Each row of a before or after table is a point. The points were changed in one or more steps. Then noise was added and the rows were shuffled. The steps act on columns, c1 being the first. Write out the steps. A step turns or swaps two columns, mirrors them in a line or flattens them onto one, adds a multiple of one to another, or multiplies or shifts one. Angles are multiples of 10 degrees, from the lower column toward the higher: turns from -170 to 170, lines from 10 to 170 but not 90. Use the fewest steps. Two steps may share a column if one is a turn and the other turns, adds or multiplies; they go together, in the order done. Otherwise the lowest column goes first.
In the rows, zero is written as 128.

Before, 11 rows:
[[103  82]
 [180 177]
 [168  96]
 [125 119]
 [100 151]
 [119  67]
 [122 161]
 [137 194]
 [171 130]
 [171  60]
 [121 161]]
After:
[[ 99 140]
 [ 65 131]
 [119  88]
 [190  71]
 [153  81]
 [140 127]
 [113 162]
 [ 95 139]
 [189 124]
 [ 71  89]
 [174 145]]
Steps: mirror c1 and c2 in the line at 130 degrees

Before (8 x 8):
[[169 161 178 135  97 190  75 158]
 [ 76 150 135 176 118 122 142  62]
 [174 140 109 168 134 106 187  82]
 [205 181 139  90 177 118 143 107]
 [177 108 176 108 129 160  90 144]
 [168 131  62 173 154  63 144 132]
 [128 145 133 185 100 106 108  43]
 [158 148 158  91  78 154 102 126]]
After, 8 rows:
[[174 148 121 171 187 105 135  83]
 [159 121 164  91  99 156  76 122]
 [166 171  79 175 143  63 154 132]
 [128 136 143 186 108 105  96  46]
 [206 162 172  91 143 118 178 106]
 [ 72 141 145 172 144 120 116  62]
 [176  84 146 105  90 158 129 142]
 [167 122 183 136  75 192  97 160]]
Steps: turn c2 and c3 by 40 degrees; swap c5 and c7

Before (11 x 12):
[[135 134 136 155 111 151 138 124  91 157 111 138]
 [124 103 153 134 119 104 123 115 117 147 113 128]
 [109 118 176 130 153 128 147  92 114 149 132 155]
 [103 120 156 134 120 111 111 123 117 150 119 175]
 [149 117 135 136 128 131 158 109 142 128 144 148]
 [168 128 138 156 155 118 143 133 143 169 118 128]
 [126 144 136  92  91 146 100 138 109 164 110 131]
 [ 92 131 126 125 135 116 154  83 129 120 131 144]
 [145 143 128 108 126 139 116 116 163 103 100 121]
 [132 135 138 145 166 114 169 145  99 113 126 136]
 [120 203 138 128  90 142 157  97  64 108 142 129]]
After:
[[180 152 129 115 124 139 116 133 164 105 100 122]
 [ 51 115 155 135 120 112 110 127 118 149 119 176]
 [116  88 155 138 120 105 122 124 116 147 114 128]
 [ 72 111 176 141 150 129 146 123 115 149 132 156]
 [ 20 132 125 140 134 115 154 123 130 119 131 143]
 [190 111 135 141 130 131 157 124 142 126 146 149]
 [150 138 137 152 111 151 137 120  91 157 110 139]
 [139 140 137 138 165 115 170 126  99 114 126 138]
 [122 155 136  94  91 146  98 141 112 163 110 132]
 [105 248 137 139  90 143 159 126  65 107 142 128]
 [247 127 136 150 155 117 142 120 142 169 118 128]]
Steps: multiply c1 by 3; multiply c2 by 1.6; flatten c4 and c8 onto the line at 160 degrees

Before:
[[ 81 106 122 122 100  20 162 147 177  57 144 156 157  59  82  83  85  85
  133 130 202 150 159 161]
 [118 120 159 135 208 148  83 115 124  47 127 133 135 131 100 140 199  76
  113 104 112 155 131 170]
 [ 92 172 140 163  51  85 145 117 175  89 195 160 169  62  87  97  46 110
  143 120 208 147 160 196]
 [182 143  48  85 160 151 139 121 128 182 165 101 117 146 131 183  55  97
  151 109 138 127 145 149]
 [184 119 119  83 112 134 140 105 121 133 188  86 101 125 116 119 100  87
  173 115  99 171 150 137]
 [152 155  91  97 162 176 134  70 130 190 143 149 123 120 100 133  77 127
  164  94  90 133 160  88]
 [ 75 181 156 115 157 170 108 160 159  28 120 151 126 167 148  97 235 104
   87  93  78 143  95 107]
 [ 62 121 101 167 148 174  87 144 143  64 128 113 114 126 142  88 224 148
  114 119  61 168 109 143]
 [156 152  85 130 115 120 146  69 124 128 145  98 134  88 130 133  93 117
  185  95 172 163  98 122]
 [126 153 108  95 137 175 138 128 123 162 131  85 123 115 110  91 107  92
  201 177 136 185  98 149]
 [ 99 136 174 128 181 158 117 128 188  77 124 148 145 136 178  90 205 169
  124  97  75 116 101 158]]
After (11 x 24):
[[181 141 152  84 158 152 139 114 128 183 175 101 117 147  52  82  54  98
  150 110 139 126 144 150]
 [ 91 171 162 162  48  87 143 106 173  87  86 160 170  62 155  69  45 108
  143 120 209 149 160 197]
 [152 156 166  97 162 177 137  13 129 189 130 148 123 120 102 112  75 127
  164  95  90 134 161  89]
 [157 152 142 130 115 119 147  10 122 128 129  99 134  88  88 110  90 117
  185  95 174 165  98 123]
 [126 151 154  95 138 175 139 128 123 161  92  85 122 114 113 131 107  92
  201 179 136 184  99 150]
 [182 119 142  82 112 134 141  82 121 133 109  85 100 125 122  70 100  86
  173 114  99 172 153 139]
 [119 122 145 134 210 147  83 101 123  47 139 133 135 131 170 128 198  74
  113 104 110 154 131 172]
 [ 82 106 173 123  99  21 163 167 177  57  84 156 158  58 137 119  87  86
  133 128 202 149 157 158]
 [ 61 121 124 166 148 174  86 160 143  64  88 113 114 126  96 135 225 150
  112 120  60 168 108 143]
 [ 74 181 101 114 156 169 110 191 159  29  99 150 126 166 146 139 237 103
   86  95  78 143  94 107]
 [101 136  66 128 180 155 118 128 189  78  93 148 144 138 154 139 205 170
  122  96  74 115 103 159]]
Steps: turn c3 and c15 by 110 degrees; multiply c8 by 2; turn c11 and c16 by -100 degrees

Before, 11 rows:
[[130 176 131  78 150 195 206 183 117 106 132 135 158 161 177  64  85 187
   79 105 119 161  84  98 136  72  90 157 120 156 172 160 124 186  65 191
  116 152 117  90 180 124 117 188  73  70 167 162 132 125  69 134 115 144
  166  70  98 154  99  79 137 129 104  73]
 [106 173  53  88 153 164 154  71 124 183  93 190 116 193 137 170  98  68
  176 104 194 181 185 185 131 107 198 123 146  42 154 185 117  79 154  96
  177 112  81 190 164 118  81 198 182 140 171 174 170  39 161 119  61 108
  180 165 203 135 134 164  76 119 107  86]
 [165  56 145 160  98 122 141 118 118  83 109 111 136 105  67 148  79 132
  114 175 153 147  68 105 214 160 131 146 159 152 111 158 155 140 108 176
  161  92 126 187 109 100 148 195 101 176 177 146 100 120 117 107  83 142
  205 145  98 177 141  70 192  72 101 136]
 [103  59 126 160  82 136 127 154 194 136 145  88 191 180 184 107  54 176
  141 107 128 113 188 141 164 119 152 183 131  63 161 104 163 151 100 174
  115 103 101  83 194 152 154 132 137 131  85  78 119 150 112 135  71  76
   92 160 132 152 160 160  81 178 222  75]
 [179  80 138 131 171 187 127 161 187 126 184 177 102  92 179 128 127  77
   85 141 137 111 114 119 201  90 129  86 109  76 105 171 178 155  77 182
  169 130 111 115 171 219  56  86  92  93 133 168 166  85 185 117 119 164
  185  87 125  83  64 140 178 167 101 122]
 [183 150 141  96 124 137 145  67 109 185 188  91  97 166  94 161  98  82
  130 146 160 117 180 156 184  81 107 109 164 141  91 191  70 101  83 103
  187 106 126 139 124 113 172 197 102 123 166 131 119 120 100 119 155 164
  105 129 183 135 158 111 156 126 151 128]
 [139 136  73 129  79 137 227  68 126  92 151 146 123 163 131  48 146  97
  139 160 103 167 146  93 110 160 127 134 154 114 135  89 159 126 154 104
  122  59  98  87 128  99 169 172 100  71  92 119 138 138 165 151  78  99
  165 145 126 196 114  57 169 180 145 135]
 [132 129  98 147  63  92 159  82 179 159 150 151 167  93 154 150 153 125
  166 108 128 173 109 114 115 154 141 124 157 104 139 120 114 192 101 169
  113  70 124  98 156 121 172 178 121 159 150  78 118  99 166 107  66 146
  108 134 192 156 126 150 164 111 193  92]
 [144  98  69 166 107  98 132 121 169 185 129  88  85 193  65  49 114  77
  103 149 129 112  68 184 194  85 165 142  70  80 161 148 124 199  74 102
  205 156  83 162 194 156  60  88 170 123 184 177 164  65  94 101 118  87
  128  71 124  79  55  78 113 171 139 168]
 [126 120 104  61  71 157 123 147 144 185 105 125 119 131  83 109  86 142
   79 148 102 143 189 142 129 165 125 107 144 128 169 198 182 114  90 152
  152 109  82 162 171 117 157 114 144 115 104  92 114 116  91 126  76  88
  119 133 205 192 136 151  89 115 116 173]
 [ 73  57 137 161 132 103 132 145 138 119  95 107 179 125 122  47 106 113
  170 156 139 113  66 142 145 109 141 115 138  90 162 155 166 199 114 162
  142 111 136 117  96 136 105 123 167 160  88  93 174 127  93 136 161 176
  153 110  91 118 107  51 144 101 162  79]]
After, 11 rows:
[[128 133  98 147  62  87 160 115 168 184 143 148 165  91 156 152 155 120
  166 107 125 178 109 111 118 153 157 125 152 108 141 120 102 193  99 170
  114  65 125  96 145 119 176 179 118 162 138  78 120  97 167 108  63 144
  101 134 191 153 125 148 163 112 189  93]
 [104  65 128 161  80 134 129 155 191 116 145  89 190 178 186 107  54 175
  141 103 126 119 191 140 159 116 191 180 133  60 160 105 175 153  97 173
  116  93 102  85 157 150 155 128 137 127 100  79 120 147 111 135  68  77
   94 162 134 153 159 158  81 175 219  73]
 [167  56 147 160 100 123 144  92 110 101 107 110 135 108  67 148  81 132
  116 174 155 142  72 107 216 159 110 146 160 151 112 160  86 142 108 178
  163  92 126 192 129  97 148 196  96 175  97 152 101 121 115 110  83 144
  205 143  97 174 138  72 196  70  98 140]
 [ 75  60 134 164 132 103 128 134 131 110  98 106 180 125 122  46 107 115
  168 156 137 112  67 142 145 110  98 119 140  94 165 154 174 198 109 161
  138 107 132 113 140 137 110 122 165 156 102  95 173 127  94 136 162 174
  155 111  93 117 112  54 144 100 164  77]
 [148 101  70 168 105  94 129 160 175 175 134  87  80 193  64  50 114  80
  101 146 126 112  65 185 194  86 196 142  68  78 162 146  73 201  77 101
  202 150  88 164 166 152  64  88 172 124 122 175 164  67  98 102 119  88
  127  74 126  78  54  82 111 166 135 169]
 [135 135  71 126  79 136 228  58 110 136 150 142 123 162 129  46 146  97
  139 162 111 164 145  96 108 159 130 136 152 112 136  90 164 125 156 108
  120  59  95  84 131  99 171 171  97  73 100 114 139 140 165 150  81  97
  171 142 129 195 113  58 169 182 146 133]
 [131 179 132  77 155 194 203 154 121  76 131 135 157 160 182  66  83 187
   80 105 118 162  84  99 133  70 178 156 118 155 171 158  87 184  66 190
  110 161 119  90  91 121 120 190  69  69 126 161 135 125  71 136 118 142
  167  73  96 149 101  78 133 131 103  76]
 [125 119 104  63  74 157 127 183 140 160 107 124 123 131  85 109  88 139
   83 147 104 143 187 143 129 165 173 107 143 131 170 199 159 113  87 154
  159 109  82 164 126 119 155 111 142 111  78  90 111 118  93 126  79  88
  118 133 207 191 137 156  88 121 116 176]
 [182 154 136  95 127 138 146 118 104 211 185  89  98 166  90 168  99  83
  126 145 163 116 176 155 185  80 124 108 165 146  92 192  81  98  86 107
  183 108 123 142 105 116 178 196 101 125 182 131 123 119  98 119 155 161
  105 129 183 132 161 112 158 124 152 126]
 [182  79 135 132 175 187 127 155 186 102 187 180 102  92 176 126 127  75
   89 139 137 113 117 113 205  90 172  81 110  75 104 174 130 156  76 182
  170 119 112 114 129 218  57  89  89  92  78 168 164  91 182 119 123 162
  184  85 126  85  62 141 176 167  97 122]
 [107 172  52  87 156 164 156 118 120 205  96 189 112 193 135 169  94  67
  174 101 192 180 183 186 129 106 164 125 152  45 154 184  87  78 157  95
  176 111  84 187 202 119  82 196 180 142 131 173 169  41 164 120  56 105
  181 167 199 138 132 168  80 117 104  85]]
Steps: turn c8 and c10 by -40 degrees; turn c9 and c38 by -10 degrees; swap c27 and c41; mirror c33 and c47 in the line at 140 degrees

Before:
[[122 149 138 135 180 151 111 119 108 138 164 131 108 133 176 108 131 111
  132 113 131 116 154  88 151 101 144  78 138 132  80  77 132  82 168 118
  119 129 157 148 123  96 162 149 105 142 105 185 154  92  99 106 148 111
  139 138 135 120 154  98 151 127 117 132]
 [130  96 157  80 145 166 153  60 140 139 105 110 150 149 159 157 146 127
  157 111 108 139 105  82  94 151 133 120 124 129 120 161 142 114 139 135
   90 154  81 125  86 105  95 120  86  98 103 134 128 135  99 114 181  99
  181 108 103 109 118 122 150 126 103 133]
 [165 162 154 142 169 208 121 129 156 154 132 133 189 114 164 113 112 145
  118 120 129 138 163 137 115  95 120  92 152 160  80  98 125 156 199  94
  178 151 143 183 130 118 129  97 131 107 117 126 107 133  96 116 167 143
  106 162 170 136 142 150 111  99 191 146]
 [112 147  89  85 168 118 111  69 108 118 110 171 139 106  64 148 127 124
  124  70 140 176 110 130 104  89 107 120 113 121 150 112 177 161 148 103
  127 170 142  73  71 121 110 131 162 144  91 164 109 110  79  77 123 134
  108 139 149  94 117 152 134 174 101  92]
 [141 113  68 146 131 109 148 122 113 170 140 176 106 136 162 130 118 121
  107 123 140  99 108 130  92 188 106 130 111 143 120 100 161  92 130 174
  136 121 123 171  97 103  91 194 120 116 108 157 101 121 194 102 100 111
  147 124 104 144 133 166 155 186 114 124]
 [134 157 113 140 113 109 111 138 139  76 146 145 101 101 149 160 168 135
  149 135 120 136 188 126 162  64 154 116 119 100 167 121 125 146 176  82
  162 117 163  99 150 123 146 128 116 103  97 127 124  72  94 118 102  79
  169  87 130  76 121 103 128 188  84  60]
 [194 144 125 103 165 125 170 157 118 172  86 180 159 130 142 123  78 134
  128  98  79 156  83 123 161 150 144 116 174 110  58 136 101 200 106 121
  151 155 100  79  80 119 164 139 146 122  89 107 102 174 149  85 162 133
  129  91 141 139 110 130 134 144 109  72]
 [145 123  97 132 135 136 120 109 127 128 127 143 111 145 175 188 113 168
  125 119  57  69 170 133 113 115  87  84  93 144 103 136 154 154 145 111
  126  80 143 153 118  97  63 149 123 133  89 150  95 160 130 124 130 122
  151  89 142 163 118 137 134 157  84 157]
 [ 82 103 113  82 144 144 160 162 133 150  90 150 141 113 184 127 138 100
  128 132  86 106 125 113 114  86 110 137 175 116  90 118 157 102 124 122
  105 118 151 137 142  94 101  83 109 126 102 123 132  90 129 135 190 117
  113  54 162 122 119 125  96 141 141 112]
 [120  99 111 128 158 101 128 113 150 124 145 107 167  77 170  87 127 118
  190 156 173 127 112  91 160 130 131 148 128 152 118 126 178 114 140 141
   91 125 183 179 105 131 126  90  96 128 154 115  73 165 140 110 135  97
  143 128 153 144 163 124  91 187 109  94]
 [100  73 154  77 137 180 147 139 126 144 160 140 107 144 106 113 127 138
  135 112 145 142 130 135 131  56 157  86  64 161 149 136 146 113  80  79
  126 132 176 162  99 156 150 160  77 162  61 132  91 121 121  97 121 137
   97  89 121 130 154 165  98 175 181 139]
 [113 139 120 140 130 127 163 102 155 175 133 159  77 157 105 126 112 145
  124 149 150 138 138  83 142 138 138 114 136 204 149 112 132 150 149 145
  134 135 117 112 110  80 178 117 139 113 180 112 130 133 164  98 159  84
  129 138 124 129 114 116  79 145 150 139]
 [138 161 155 114 148 132 158 153 165 172 170 159 177 122 156 130 142 107
  138 138 139 146 115 105 151 108 183 116 147 192 144 148 154 104 148 112
  162 121 142 137 121 104 157 146 142  84 133 179 100 117 115 145 119 169
  103 126 142 154  91 129 143 134 165 168]]
After (13 x 64):
[[129  98 156  79 165 166 153  60 140 116 107 109 149 149 159 157 145 127
  158 109 152 139 105  82  94 151 131 117 125 128 120 162 109 124 140 135
   88 154  81 125  86 105  94 118  86 154 103 134 130 136 100 113 182 100
  183 107 103 109 120 121 149 126 104 132]
 [100  73 154  77 159 179 147 140 128 118 161 140 107 144 106 113 127 138
  135 112 106 143 130 135 131  56 157  86  64 161 150 137 107 121  80  79
  123 133 175 162  99 156 149 160  78  97  61 131 167 120 121  97 121 136
   96  90 121 131 154 165  98 175 182 140]
 [112 148  88  84 118 117 111  69 108 140 110 170 138 107  66 146 127 122
  124  69 113 174 110 131 104  88 107 120 111 122 150 113 133  69 147 102
  128 170 143  74  71 120 108 131 162 115  92 163 144 110  81  77 124 134
  108 140 149  94 117 152 134 174 101  91]
 [112 138 120 140  97 127 164 103 153  83 133 159  76 156 104 125 112 145
  124 148 111 138 140  83 143 138 138 114 136 205 149 112 146 113 149 145
  135 134 116 112 110  80 179 117 139 147 180 111 134 131 164  98 159  85
  130 136 125 129 113 116  80 144 149 138]
 [144 124  97 132  96 135 121 109 129 133 127 142 111 145 176 188 112 169
  127 120 196  68 170 133 114 115  87  86  93 144 103 135 136  92 144 111
  126  80 142 152 117  97  63 150 124 113  88 150 161 161 129 124 130 123
  151  89 142 162 118 136 135 157  83 157]
 [196 143 124 102  56 125 170 157 118  88  85 181 158 132 142 123  77 134
  128  98 179 157  84 124 161 150 144 116 174 111  57 135 205 116 106 121
  152 155 100  79  80 117 165 139 144 125  89 109 160 173 147  85 161 132
  130  92 141 139 107 130 135 146 110  72]
 [ 82 102 115  82 183 144 159 162 133 105  92 151 141 114 185 128 138 100
  126 132 170 107 124 114 113  88 109 138 174 116  91 117  91 115 124 123
  105 119 153 138 140  95 102  84 108 122 103 122 127  89 131 135 190 118
  113  53 161 122 120 125  95 142 140 112]
 [140 114  69 147 185 108 147 124 114  91 141 176 106 136 161 130 118 121
  107 122 119  98 108 131  91 187 106 132 111 143 119  99  80 118 130 175
  135 122 124 172  98 102  92 194 120 142 107 156 164 121 195 103 100 110
  148 124 105 144 134 166 154 186 115 124]
 [122 149 138 133 250 151 111 120 107 114 165 131 108 132 176 107 130 113
  134 111 123 115 154  88 152 101 145  78 138 132  79  77  87 148 168 118
  120 130 158 150 123  94 162 149 105 114 104 185 104  91  97 106 148 113
  140 139 134 120 154  98 152 125 117 132]
 [138 162 155 116 184 131 157 155 165  89 171 158 176 121 156 131 142 106
  138 138 125 147 116 106 151 109 183 114 147 193 142 149  94 118 148 113
  161 119 142 139 121 103 158 146 142 172 132 178 163 118 115 144 120 168
  102 127 143 155  92 129 142 133 165 167]
 [167 162 153 143 127 207 121 129 157 106 132 132 189 115 164 113 111 145
  116 121 131 137 163 138 116  94 120  92 152 160  82  97 153 117 200  95
  178 150 141 182 130 118 130  96 131 148 117 125 153 132  97 117 168 144
  105 161 171 137 142 150 111  99 191 147]
 [134 157 113 142  87 109 112 139 139 178 146 144 102 102 148 159 168 136
  149 134 140 136 189 124 162  65 153 116 119 102 169 121 146 123 177  82
  160 117 164 100 150 122 146 128 117 151  96 127 123  71  93 119 101  78
  168  87 131  76 120 103 129 188  84  62]
 [121  99 111 129 179 103 128 113 150 142 146 108 168  77 170  87 127 118
  189 156  83 128 110  91 163 130 130 147 128 150 119 126  92  91 140 141
   92 125 181 180 106 130 125  92  95 136 154 114 182 164 141 109 137  98
  141 129 152 143 162 123  90 186 109  95]]
Steps: add -1.5 times c34 to c5; turn c33 and c34 by -120 degrees; turn c10 and c49 by 170 degrees; turn c21 and c46 by 170 degrees
